Each row is a point. The last column is the point's height on a tilted bowl or saddle (a function of degree 2), plus a little noise. Along how many of its main directions does it bend up, bend down or stay straight?
(in the rows, 128 means zero)

Points (10 x 3):
[[ 82  99  77]
 [ 72  87  65]
 [111 221 106]
 [ 79 141  70]
 [153 141 135]
 [103 183 102]
 [125  75  93]
 [116 104 105]
 [121 103 107]
 [ 92  96  87]]
Directions: 0 up, 1 down, 1 straight

Points (17 x 4):
[[126  91  96  93]
 [147 136 167 135]
 [209 146  99  80]
 [151 122 166 134]
 [102  86 123  94]
 [128  74 172 101]
 [138 130 101 117]
 [ 80 120 107  96]
 [100  39 123  25]
 [103 215 209  77]
 [110 154  62  85]
 [ 87 106 207  95]
 [168  94 113 104]
 [160 175 141 121]
 [172 114 173 127]
 [117 128 113 122]
 [105 105  76  80]]
Directions: 0 up, 3 down, 0 straight

Points:
[[190 153 124 127]
 [101 140 100 130]
 [ 70  95 111 218]
 [144 213 101  87]
 [136 119 122 131]
 [ 94 174  70  84]
 [124  62  99 195]
 [152 115 112 130]
 [156 155  84 116]
 [203 132  53 175]
 [ 85 143 205 187]
 [156 137 144 115]
 [160  90 163 113]
 [156  60 145 135]
 [176 143 141 116]]
Directions: 2 up, 1 down, 0 straight

Points:
[[ 92 107 137 135]
 [175 213  96  58]
 [ 31 113 143 125]
 [121 135 101 117]
 [ 93  85  94 104]
 [ 95  86 145 129]
 [ 81  79 138 125]
 [198  76 103  40]
 [142 132  85  97]
 [129 166  99 111]
 [145 173  72  84]
 [187 116 101  69]
 [140  96  82  86]
 [112 123 171 136]
 [145 195 114 100]]
Directions: 0 up, 3 down, 0 straight

Points:
[[204  71 115 112 189]
 [ 30 116  77 172 211]
 [114 156  67 107 106]
 [ 85 120 141 170 161]
 [123 114 166 143 142]
 [169 107 102 174 165]
 [149 148  82  96 129]
 [110 105 118  88 147]
 [ 62 126 140 164 161]
 [126 119  88 151 145]
 [135  80 172 169 184]
 [ 92 102 138 168 184]
 [ 79 130 107  82 126]
 [ 99 145  84 152 126]
 [166 118 157  69 151]
 [ 98 133  59 107 113]
 [228 118 174 112 199]
 [125 135  98 137 135]
 [137 216   7 141  67]
 [155 151 105 158 138]
 [141  85 182 147 165]
 [120 122 119 149 148]]
Directions: 1 up, 1 down, 2 straight

Points (22 x 5):
[[ 80 147 104  91 134]
 [100 153 128  85 152]
 [145 154 148 114 147]
 [ 54 128  98 136 143]
 [113 177 145 169 116]
 [131 141 101 162 108]
 [153  95 156 165 130]
 [199 112 147 119 172]
 [180 159 163 193  77]
 [132  76 115 125 131]
 [ 84 101  84  98 101]
 [134  50 177  59 199]
 [163 120 197  90 160]
 [177  87 157  91 187]
 [111  98 162  91 172]
 [199  79  23 174  34]
 [102  73 175 140 178]
 [ 58 105 100 112 137]
 [134  59 139  89 162]
 [135 104  71  94  98]
 [140  85  80 134  93]
 [115 152  94  84 132]]
Directions: 1 up, 1 down, 2 straight

Points, 25 rows:
[[ 25  97 136 105 215]
 [119 105 115 144 116]
 [123 120 161 120 136]
 [116 183  85 149 123]
 [ 91  89 178 144 155]
 [ 52 143 132 166 164]
 [122  87 129  81 157]
 [153 184 146 174 119]
 [147 159 159 164 120]
 [104 127 124  84 154]
 [133 165 124 139 116]
 [ 86 173 147 148 148]
 [120  94 183 114 158]
 [ 71 221  42 157 199]
 [ 95 157 192 112 173]
 [163 113 114 129 113]
 [ 76 209 194 123 211]
 [137 150  69 140 107]
 [127 127  98  96 132]
 [190  95 156 142 140]
 [197  53 166 134 180]
 [183  70  89  84 160]
 [186 148 170 124 141]
 [144 115 101 123 113]
 [ 75 151  97  56 204]]
Directions: 4 up, 0 down, 0 straight

Points:
[[160 169 139  74 128  88  92]
 [ 84 143 114 126 135 138 105]
 [106 102 165 127  81 139  81]
 [149 180 173 138 117 114  77]
 [159  96 134  88 104  72  92]
 [157 140  90 152 160 134 124]
 [157  92 109 127  58  76  72]
 [113  54 127 149 141 134  94]
 [143 107 165 128 133 130 115]
 [138 144  98 113 148  98 141]
 [161  87 142 135  80 159  85]
 [ 74 102 141 141  95 138  71]
 [171 136 149 114 123 104 110]
 [130 118 133 102 112 101 116]
 [114 169 146 115  77 121  69]
 [146 109  91  84 175 148 128]
 [122 142 137 158 126 171  88]
 [ 82  95 185 139 122 150  76]
 [118 157  96 136 119 103 117]
 [109 168  89 143 158 148 109]
 [139 134 142 168 112 121  97]
 [117 142  94 101 156 147 130]
 [151 146 135 127  87 132  94]
 [112 117 108 138 126 121 123]
 [132 128 115 164 135  72 121]
 [121 167 145 101 166 136 114]
 [163   7 107 116  79 117  26]
 [ 79 131 149 124 177 117 108]
 [142 156 152 152 121 100  99]
 [158 138 170 118 106 100  96]
 [113 167 107 128 123 104 111]
 [191 144 174 113 115  56  61]
 [163 121 120  70 162 114 122]
 [186 130 142 167 120 129  87]
 [100 142 158 146 111 171  76]
 [141 153 118 133  85 124  92]
 [142 205 132 143 149 192  48]
 [142 146 143 139 147 172 104]
 [111 106 120 129 140  98 128]]
Directions: 0 up, 5 down, 1 straight

Points, 43 rows:
[[ 48 135 131 164  81 133 102]
 [220 126  97  42 138 128  75]
 [164  74 150 101 127  82 134]
 [153 117 121 102 101 100 130]
 [106 123 118  92  82 143 122]
 [ 62 128 133 104 123  85 128]
 [136 116 194 130  85  66 157]
 [120 165 137  98 183  75 112]
 [115 101 113 120 110  97 121]
 [153 162 147 148  93 124 152]
 [128  86 101 141 119 149  90]
 [138 139 145 147 134 205 123]
 [ 42  92  33 140 131  69  33]
 [131 197 100 104 158  85 100]
 [105 136 102  94 116 126 109]
 [121 201 133  99  52 121 146]
 [191  49 114 154 100 157  95]
 [113 133 104 106 148  96 109]
 [151 132 155 118 137 100 142]
 [173  16 100 150  93 105  76]
 [151 130 112 118 115 126 125]
 [159 143 185 164 121 147 150]
 [106 177 165 135 132 199 119]
 [ 89  95 160  82  72 103 139]
 [115  73  61 165 123  93  73]
 [160  66 149 152 103 145 112]
 [137 139 170 191 212  82 147]
 [196 145  77  92 122 206 111]
 [101 131 144 178  87 188 113]
 [ 70 224  75 111 126 165  78]
 [ 84 176 103 125 206  86  64]
 [ 65 146 116  72  64 161 136]
 [157 170 123 108 168 112 119]
 [150 180 159 119 149 183 130]
 [ 96 127 154 109 166 182  75]
 [175 106 128  70 144  75 123]
 [ 67 144  46 155 199 107   7]
 [135  93  51 177 134 137  65]
 [ 61 175 118 153 141  75 103]
 [187 120 156 165 178 120 161]
 [157 108 100 116 129 180  98]
 [171 205  60 130 140 169 109]
 [168 182 119  89 182 140  98]]
Directions: 2 up, 4 down, 0 straight

Points:
[[119 146 122  54  92  71  90 153 138]
 [ 95  86 112 168 164  62 106 132 123]
 [154 114 124 153  85 101  86 134 120]
 [101  88 105  18  86 116 113 153  68]
 [173 124 155 101 131 176 192 119  71]
 [116 111 109 157 103 129  98 104 146]
 [ 97 222 121  87 141 131 175 152 111]
 [171 134 137 149  46 186 129 103  89]
 [106  68 163  85 150 168 127 150  55]
 [195 160 146 122  56  90 142 135 164]
 [158 106  98 110 191 124 118 157 128]
 [195  85 157  73 146 149 123 137 110]
 [188 236  37 124 142 178  91 187  69]
 [ 81 149 153 114 124 114 106 106 128]
 [176 137 116  96 140 100 106 152 133]
 [136 124 112 149 147  87 171 157 136]
 [ 97  91 184 122  91 115 127 140  73]
 [120 156 121  95 128  74 116  55 174]
 [136 133 144 121 123 140 130 136 117]
 [139  73 125 166  56 156  62  86  91]
 [ 89 136 161 135 136  90 217 180  99]
 [164  94 108 118 158 108  85 134 110]
 [ 92 140 107 115 161 218 161 156 133]
 [103 125 165 177  70 133 124 148 138]
 [ 81 139  84 146  80  67  99  66 241]
 [117  46 125 124  98 142 111 179  29]
 [108  66  72 189  57 108 127 109 192]
 [ 99 216  87 170 143  44 158 138 182]
 [106 230 178 170 176 115 115  92 116]
 [119 139 187 103 179 152  70  92 118]
 [169 144 141 159 140 140 118  95 132]
 [163 163 104 175 125 103  93 124 141]
 [170 148  95 150 111 151  76 120 113]
 [ 96 158 144 111  87 137 119 111 144]
 [119  78 129 128 128 142  71 164  72]
 [155 181 140 161 223 133 198 131  96]
 [161 123  89  37  97 108 184 153 115]
 [ 95 127 143 208 129 155 125 104 178]
 [137 147 121 130 143 128 141 122 132]
 [ 81  95  90 125 107 140 141 117 142]
 [131 203 212  94 130 234 109 139 118]
 [117 124 130 168 146 167 155 152 133]
 [117  73  85 105 145  90 134 129 112]
 [183 159  83  97 163 143  77 146 123]
 [115 124 108 118 168 105 156  92 130]
 [172 111 161  89  95 161  66 150  82]
 [164  62 111 117 140 135 132  92  98]
 [122 133 105 156 180 116 123 172 138]
 [166 125 134 125 141 165 200 174  77]
 [215 122  98 101  66 174 112 101  62]
 [125 124 147 206 165 116 135 129 150]
 [141 141 120 137 160  97 143 124 137]
 [ 31 122 139  63  87 128 170 155  79]
 [172 160 170 151 165 157  86 123 138]
 [130  78 126   7  93 161 127 106  65]
 [138 160 135 151 146 142 197 129 112]
 [105  65 120 144 151 126 112 151  94]
 [163 151  95 151 111 148  50 139 104]
 [120 114 107  92 170 214 114 164 134]
 [114 101 128 105 132 116 106 156  97]
 [165 162 111 148 120 130 117 122 132]
 [ 79  63 111 165 101 117  49 211  39]]
Directions: 2 up, 3 down, 3 straight

Points:
[[144 128 156 131 129 162 164  90  94]
 [ 97 137  80  96 101 108 155 130  74]
 [102 149 127 176 122 141 110 144 130]
 [ 96 123 130  89 119 147  95 122 130]
 [122 132 172 191 168 124 102  97  91]
 [166 138  81 142 137 142 112 130 100]
 [185  80 134  79 153 167  67  92  46]
 [110  86 164 125 175 137 142 164 116]
 [116 149 137 210 133 125 115 198  82]
 [ 91  72 140 121 116 119 108 138 139]
 [124 130 111  85 147 160 122 132 111]
 [ 95  70 121 151 154 126 131 156 147]
 [137 123 113  97 140 103 123 128 101]
 [106 115  89 121 147 148 124 127 134]
 [ 81 104  76 135 135 134 137 150 133]
 [169 138 107  98 132 150 123 144  91]
 [132 106 109 158 116 173  81 125 130]
 [140 117  94 143 214 152  94 135  92]
 [ 98 141 153 136 149 179 135 131 131]
 [ 85 108 116 150 143 143 166 134 124]
 [117 114 146 164  99 152 171 101  91]
 [164  96 149 154  91 168 130 153 101]
 [119 154 144 109 139 117 124 127 115]
 [118  74 102 126 126 157 137 156 133]
 [ 90 153 155 174 133 177 140 130 119]
 [137 159 129 125 152 101 105 132 102]
 [115 123 117 119 150 117 172 143 100]
 [125 127 121 140 118 144 177 138  98]
 [128 111 100 117  93 115 143 135 101]
 [124 133 182 249 104 134 155 140   7]
 [113 118 133 145 115 145 127 153 139]
 [202 135 143 159 102 146 138  90  55]
 [118 163  61 147 175 176  66 102  81]
 [ 82  73 145 103 126  93 126 158 125]
 [150 142 149 128  97 103 129 157  89]
 [119 124 101 144 157 127 144 103 115]
 [148 157 136 152 121  81 119 121  76]
 [112  79 154 150 162 112 187 156  89]
 [104 127 165 168 177 159 103 202  96]
 [156 132 114 113 134 110 117  84  86]
 [182 114 146 124 130  91 124 120  61]
 [ 75  98 161 151 123 142 127 185 128]
 [ 71 100 136 151 112  98 100 114 129]
 [193 126 112 104 138 153  98  85  72]
 [145 129 122 165 131 168 146 154 115]
 [131 136 123 126 137 144 124 131 131]
 [128 113 155 123 123  84 119  86  91]
 [106 140  72 129  93 103 140 104  75]
 [114 127 175  69 139 167 131 112  93]
 [ 97 143  87 128 154 108  94 133 118]
 [126 101 111 110 154  82 154 114  85]
 [127 169 142 115  85 105 162 123  58]
 [158 117  99 121 138 124 146  80  77]
 [135 136 106 141 151 125 107 122 123]
 [191  97 124 119 118 125 147 125  64]
 [110 174 157 101 125 100 131 134  91]
 [137 121 129 113 205 131  83  91  86]
 [117 158 152  81 146 141  84  81 115]
 [145 127 129 104  68 108 176 142  35]
 [104 147 132  88 143 120 126 136 111]
 [155 148 127 128 161 126  99  94 102]
 [135 122 162 114 126 169 115 123 128]
 [ 84 148 160 124 115 108 157 123  97]
 [ 99 115 150 160 110 120 117  78 118]
 [128 126 132 138  81  80  75  95  80]
 [ 99 144 146 130 154 130 116 105 135]]
Directions: 0 up, 7 down, 1 straight

Points (77 x 9):
[[ 97 157 205  73 161 139 110  85 101]
 [110  54 152 184 155 102 150 133 101]
 [ 96 115  92 176 139 122 181 126 105]
 [121 148 145  80 114 102 114 116 111]
 [107 124  70 133  80 182 140 107 110]
 [226 147  74 115 180 124 149  68  68]
 [ 96  75 121  79  73  96  74 184  64]
 [100 105 179 154 199 191 100 113 130]
 [138 158 169 162 174 100 102   8  96]
 [115 162  59 131 144  81 136 109  96]
 [206  78 101 116 146  27 141  47   7]
 [105 144 137 206 112 162 112  88 138]
 [113 125 104 111 163 102 144  90 112]
 [166 177 105 120  75 144  92 131 107]
 [156 118 152  93 173 113  89 109 112]
 [178 139 181 135 151 128 121  82 117]
 [111  86 202 151 108  68  97 222  74]
 [145 138 120 118   7  96  65  78  69]
 [157 109 174 132 143 150  85 122 129]
 [162  70 153 171 145  98 154 125 101]
 [183 133 165 102 126 155 144 165 101]
 [157 172 125 126 195 143  91 165 114]
 [102  82  55 214 111  88 149 165  63]
 [196 156 129 144 196 131  86 144 108]
 [136 150  81 106 117 165  78 169 111]
 [160  76 134  96 205 179  82 150 107]
 [127 166 125 179 115  37 139 136  89]
 [179 193 191 116 157  81 120 164  77]
 [185 107 110  94 177 124 154  48  83]
 [ 72 110 138 104  97 116 145  73 108]
 [149 160 156 115 156 164 104  31 122]
 [149 136  98  94 110  88 104 143 100]
 [194  84  94  87 111 123 172 176  62]
 [165 122 171 118 131 177 129 126 123]
 [ 56  61 148 123  97 132  89 106 104]
 [164 145 165 214 148 190 126 115 122]
 [101 203 158 154 172 149 143 121 118]
 [ 88 205 146 150 108  78 203 120  73]
 [179 176  89 122 174 150 149 154  99]
 [145 201 128 101 135 144 109 114 117]
 [192  77 121 146  79 132 169 163  75]
 [122  96  83 147 145 105 144 148 108]
 [ 71 202 115  92  68  72  92 139  85]
 [144 120  99 120  98  81  97 147 102]
 [148 105 144 109 127 128 155 139 114]
 [ 74 119 216 100 127 135  48 145  99]
 [145 128 174 161  73  74 126 135 103]
 [ 74 160 126 145 143 133  98 141 135]
 [180 111 114  81 135  82 105 145  83]
 [172 117 173  89 183 136  78 125 106]
 [142  83 146 156 166  84 123 109 109]
 [128  93 133 189 104  97 139 170 105]
 [104  72 109 151 116 157 109 118 124]
 [150  72  71 107 120 109 152 117  85]
 [177 120 114  84 124 133 175  91  90]
 [161 151  78  97 190 138 146 111 102]
 [126 157 127 136  97 183 114 114 133]
 [ 69 149 109 106 126 176 130 206  88]
 [116  81 107 139 111  90  59 112 107]
 [107 140 115 100 114  96 165  83 101]
 [173  84 185 115 142 140 160  89  99]
 [145 124 177 179 139  95 107 101 123]
 [114 217 103 119 127 177 154 121 103]
 [146 156 108 129 152 125 133 136 124]
 [ 92 121 138 135  96 170 143 175 110]
 [151  94  92 120 194 142 153 160 104]
 [122 133 152  86  94 155 105 152 111]
 [ 81  82 227 162 195 108 137 148  89]
 [151 202 161 203 120 123 128 153 107]
 [ 70 105 157 103 138 155 174 112 105]
 [ 73 108 129  79 153  77 122 108  91]
 [133 158 152 135 162  68 124 106 108]
 [129  79 100 108 124 180  79 149 113]
 [151 144 157 182 129 114 193 174  95]
 [156 173 107 186  82 121 144 157 100]
 [161  85 109 137 145 128 113 181 108]
 [142 204  75 134 148 177 162 127  99]]
Directions: 0 up, 8 down, 0 straight

Points:
[[115  90 108 153 149 116 145  41 184]
 [ 37  25 156  53 121 146 139 177 243]
 [167  88 127  41 160 108  72 199 170]
 [157  77 111  97 105 173 177  39 154]
 [171  98 188  64 178 119  62 111 119]
 [159 132 134 200 135 178 166 194  98]
 [162 179 135  89 119  83  73 141 152]
 [ 78 136 154  95 179 159 100 176 175]
 [186 179 125 129  72 139  73 170 133]
 [135 119  70 120  34 152 202  78 188]
 [139 105  74 120 108 167 170  73 162]
 [143 135 134 163 127  98 180 140 108]
 [170  76 103  86 119 159 106 145 106]
 [161 131 132 176 110  69 156 131 121]
 [137  87 126 185  99 180 137 155 110]
 [127 136 212 150 156  89  96 160 161]
 [120 154 122 123 213 107 124 117 169]
 [118 143 191 170  88 113 198  51 151]
 [158 141  51 165  71 211  97 177 139]
 [ 71 156 163 146 144 163 146 109 138]
 [156 117  97  95 119 105 140 199 162]
 [138 108 150 105 148 138  85 125 128]
 [113 100 169 142 147 139 115 162 139]
 [156 138 138 190 121 130 124 196 116]
 [126  96 113 165 167 113 150  98 154]
 [137  57  61 135 117 172 137 128 161]
 [ 67  97  30 172 191  89 129 110 218]
 [177 101 125 180  94 113 115 163 123]
 [161 133  80 130 192  78 176  86 192]
 [175 113 142 111 114 103 220 132 144]
 [ 68 119  59 188  72 111  56 133 209]
 [ 65  74  87 163 152 183  79  96 220]
 [ 93 124 111 159  79 136  83 144 151]
 [165 132 142 164 120  52 144 140 134]
 [154 146 135 123 118  98 139 123 119]
 [ 81 154 108 166  81 123 115 134 126]
 [155 146 118 164  53 132 107 102 129]
 [168  75 138 128 109 131  41 143 126]
 [201  88 161 146 203 176 102 123 129]
 [122 184  59 135  84 110  90 194 181]
 [149 132 100 173  57 101  95  92 157]
 [123 133 107  94 111 109 162 141 140]
 [124  40  65 190 160 120 120  92 218]
 [145 141 134 158 131 107 112 128 124]
 [ 92  72 128 182 134  61 179 111 144]
 [191 172 117 141 163  20 128 146 181]
 [ 99 115 157 123 153 140  64 102 162]
 [116 133 120 186 105 125 146 180 101]
 [101 112 153 100 182 121 165 136 159]
 [ 81 100 170 113 152 125 134 203 164]
 [138  98 144  79 107 121 138 109 128]
 [131  47  70 145 129 123 156 157 178]
 [125 122 149 139 127 126 102 154 128]
 [156  87 126 109 139 168 148 118 117]
 [160  68 167  88 131 103 150 117 136]
 [180 157 174  35  77 136 127 151 125]
 [137  93  86 124 164 167 110 116 156]
 [171 222 132  94 113  91 135 144 145]
 [178 126   7 197  97 128 169  88 195]
 [120  86 152 154  78 110 126 142 134]]
Directions: 6 up, 1 down, 1 straight

Points (67 x 9):
[[173 100 153 131 138 142  64  98 106]
 [186 140 156 182 133  80 142  76  95]
 [134 140 219 147 173 151  66 132  86]
 [194 146 200 155 176 115 117 109  94]
 [ 47 137  72 123 149 102 145 167  84]
 [159 117 122 110 189 179 132 114  91]
 [121 136 159  79 116 188  95 106 109]
 [ 49 103 155 115 146 168 161 183  89]
 [ 94 132 127  83 171 119 101 113 105]
 [150 124  80  98  59 165 122 151  94]
 [184 126 119 145 117 103 143  93 108]
 [102  94  98 147 104 151 152 115 125]
 [ 95  84 122 110 249  93  96  53  26]
 [111 114 140 139 180 165 173 109 112]
 [169 114 100 136  61 201 125 137  96]
 [161  89 139 157 123  94 141 115 115]
 [146  94 113  91  93 154 173 132  90]
 [107 156 115 228 145  51  66 182  43]
 [ 88  88 130 129 110 179 102  70 127]
 [174 109  97 132 158 106 103  97 105]
 [ 79 200 182 112 138 186 167 204  68]
 [112 120 164  96 148 115 154 140 113]
 [123 107  27 140 110 187  96 106 118]
 [178 162 142 127 121 179 125  69  95]
 [116  75 197 212 140 136 112 105  86]
 [216 167  92  96 125 137 145 159  54]
 [120 110  99 145 125 156 113 128 136]
 [213 185 132 153  58 117 115 152  59]
 [154  91  68  66 146 141 146  92  64]
 [161 168 175 159 140 155  94  93 106]
 [133 133  89 101 144 153 158 137 103]
 [134 152 146 131 140 126 125 191 117]
 [139 135 121 144 102 179  85 167 118]
 [138 114 209 162  51 135 137 148  86]
 [ 95  83 109 139 126 169 159 159 110]
 [134 177 153 158 132 148  96 127 122]
 [107  99  89  99 117 194 113  83 123]
 [156 138 134 163 149 113 134 147 129]
 [ 34 223 166  90 152 132 178 165  51]
 [112 153 135  69 110 159 146 128 103]
 [119 149 135 144 106 126 129 108 133]
 [126 163  57 129 147 141 117 133 104]
 [ 88 118  94 124 122 124  23 173  99]
 [135 131 166 113 142 148 144 159 121]
 [195 110 101 111 113 127 127 134  97]
 [107 130 161 156 106 148 153 105 130]
 [ 93 129 167 151 224 192 126 156  80]
 [112  85 168 164 146 177  77 154 108]
 [ 73  90 155 112 145 119 152  13  54]
 [132 101 135 149 161 103  45 197  80]
 [ 45 144  93 163 139 163 167  73  98]
 [151 184 152 145  97  78 179 134 104]
 [194 137  85  93  43 163 159 108  53]
 [146  62 137 103  85  82 139 134  76]
 [ 78 155 116 152 154 155 125 152 124]
 [134 126  78 124 120 127 145 204  87]
 [122 117 110  88 121 169 134 111 117]
 [162 130  74 160 144  95  46 173  78]
 [204 137 154 128 153 157 101 207  69]
 [157 135 111 177 150 119  94  98 119]
 [155 102 214 148 126  63  87 155  74]
 [172 152  92 196 105 143  96 136 101]
 [ 91  81  99 126 112 103 177 118 100]
 [ 89 163 129 155  98  98 131 134 121]
 [109 111  91 123 114 139 135 218  85]
 [165 145 130 126 136 130 159 109 117]
 [123 147 117 172 112 105  78 152 116]]
Directions: 0 up, 7 down, 1 straight

Points (67 x 9):
[[132 133 150 119 150 115 160 113 122]
 [128 113 157 128 115 118 132 165 162]
 [147  84 130 156 145 123 120  71 136]
 [178  98 166 116 135 136 125 116 155]
 [117 162 179 161 151 125 161 194 156]
 [125  76 177 122 120  82 105 114 122]
 [176 117  76 137  91 100 135 141 177]
 [159  91 149 118 124 128 123  77 138]
 [112 141  95 154 143 103 205 115 145]
 [ 98 148 192 152 131  99 105 165 154]
 [130 125 135  51 141 160 113 102 116]
 [149 132 180 112 113 111 140  99 131]
 [161 112 164 111 137 182  70 123 157]
 [127 141 162 182 103  72 100 104  96]
 [106  87 141 141  57 109 152 186 239]
 [141 115 103 125 163 120  71 121 110]
 [163 157 135 119 135 117  63 170 128]
 [149 138 126 112 125 129 141 110 127]
 [150 154 135 142 110 126 127 115 128]
 [ 79  96 163  90 173  59 111 110  42]
 [149 100 108 133 133 138 128 111 148]
 [146 178 146 117 170 101 126  85  86]
 [107  98 157 127  87 184 104 129 184]
 [123 104 144 142 119  93 174 109 145]
 [152 132 133 131 174 122 128 107 117]
 [128  90 116  95 249 133 136 142 160]
 [112 111 176 131 105 142 180 125 171]
 [178 165  97 118 116 112 149 126 142]
 [155  89 154 170 108 120 170 136 211]
 [168 100 164 115 127 151 154  88 168]
 [111 103  88 101 169  90  56 144 100]
 [137  68 107 144 114  93  72 178 200]
 [123 122  65 172 103 168  97 125 155]
 [124  57 123 112  78 102 162 132 187]
 [165  90  91 204 123  95 158 141 214]
 [130  88  89 119 186 117 152  97 135]
 [122 113  92 122  89 105 210 139 187]
 [110  77 131 151 146 127 158 145 171]
 [206  77 131 130  87 156 147  98 227]
 [180  97 130  80  78 151 194 127 219]
 [ 93 116  94 160  94 131 149 103 132]
 [ 92 142  79 163  96 182 164 157 151]
 [198 147 147 135 102 106 147 134 155]
 [136 115 147 170 169  83 134  99 119]
 [125 185  72 194 141  84 179 137 143]
 [145 161 125 152 113 130 155 168 152]
 [140 130  97 104 152  82 169 103 113]
 [140 106 116 115 123 168 114 126 149]
 [204 157 133 188 102 125 130 151 150]
 [128 150 196  92 123 109 172 154 143]
 [120 106 145  68 137 133  94 176 135]
 [155 197 145 122 117 137 115 137 121]
 [133 122 152  52 133 126 125 121 110]
 [141 140 118 118 134  98 126 134 112]
 [177 132  95 136 128 104 136 182 169]
 [148 140 142 123 112 132 137 115 136]
 [144 119 159 162 106 132 110 115 155]
 [117 128 139 111 153 131 139 110 106]
 [179 106 104 123  95 137 115  86 161]
 [103 133  86 133 152 140 152 153 119]
 [141 107  67 179 129 127 113 108 142]
 [164  88 111 136 151 132 152 123 170]
 [129 156 125 140 103 152 152 168 150]
 [ 94 135 181 192 102 101 101 121 154]
 [108  92 109 129 107  78 138 121 111]
 [123 140 121 146 143 111  79 107  81]
 [117  92 114 140  96 111 145 124 155]]
Directions: 5 up, 2 down, 1 straight

Points (64 x 9):
[[133 102 132 225 121 113 187 171  60]
 [127 173 169 131  75 104 102 163 114]
 [225  60 187 144 166 141 127 158  38]
 [133  33 169 112 113 129 165 149  57]
 [135 167  96 131  94  98 124 220 111]
 [100  97  97 128 165 130 116 132  95]
 [162 121 121  84 103 200 177 146 105]
 [184 140  66  97 116 101 144 137 109]
 [ 53  87 163  59 240 129 139 157  47]
 [ 76 167 168  97  98 113 171 150 116]
 [108 116 144  56 132  93 164  84 104]
 [219 113  60  45  87 182 117 159  79]
 [ 54 183 156 125 150  56  48 122  90]
 [195 135 159 114  51 161 205 149  84]
 [103  57 200 130 122  93 140  75  87]
 [ 94 200 127 177  69  90 125 152 107]
 [156 112  69 109 115  77 167 125  93]
 [127 126 118  96 130 118 158 162 114]
 [183 125 222 173 167 122 148 134  60]
 [ 91 181 133 150 164 125 139  83 121]
 [114  57 123 129 136 101 134  77  91]
 [ 95 183  58 130  87  99 169  74 111]
 [101 161 119  53 176 119  90  66 112]
 [ 61 131 164 123  79 154 124 147 116]
 [120  70 111 125 123 203 108 214  66]
 [143 135 127 245  99 127 100 156  93]
 [167 173  98 175 126  88 111 145 112]
 [143  90 156 183 143 151 181  74  79]
 [142  97 115  55 146 172  96 117  90]
 [144 150 158 195  76  98 126 117 114]
 [153 143 130  73 112 109 144  77 115]
 [171 116 129 131 126 113 170 183  99]
 [162 176 110 144 156  54  97 178  91]
 [139 129 173  89 106  95  77  93 112]
 [140 156  77  87 100 126 127 114 125]
 [ 64 134 120 153 142 167  91 151 101]
 [166 134 113 164 162 177 128 125 100]
 [ 71  57  79 175 108 213 135 122  66]
 [160 169 185  68 183 190  68 118  93]
 [ 96 132 102 130 140 165 113 144 116]
 [221 117 151  38 126  73  84 122  57]
 [103 157 132 132 163 168 128 135 119]
 [139  37 150 140  79 134 146  81  87]
 [126 137 155 191 128 203 161  72  89]
 [160  66 129 127 110 214 119 118  75]
 [145 178 179 107 116 121 123 133 123]
 [167  93 124 111 146 159 121 144  98]
 [122 122  61  79 144 238  62 182  61]
 [132  86 141  63 104 105 120 162  90]
 [137 106  87 152 173  96 172 103  78]
 [135 124 133 156  96 172  84 125 115]
 [126 113  18  85 158 170 143  81  67]
 [152  76  93  97  72  79 143  56  89]
 [140 134 164  89 111 163 161  87 117]
 [129 119  61 143 108 165 133 122 116]
 [142  95  54 125 110 141 150  73  99]
 [160 102 137 149 139 103 227 163  59]
 [142 184 113  91 116 119 139 111 131]
 [136 111 145 133 101 152 100  97 121]
 [132 143 156 107 185 128 123 130 112]
 [ 53  97 116 103  90  61 148  84 100]
 [198 132  73 138 117 213 140 129  96]
 [162 144  69 119  98 117 123 143 126]
 [176 153 120 209 105 166  89 187 100]]
Directions: 0 up, 6 down, 2 straight
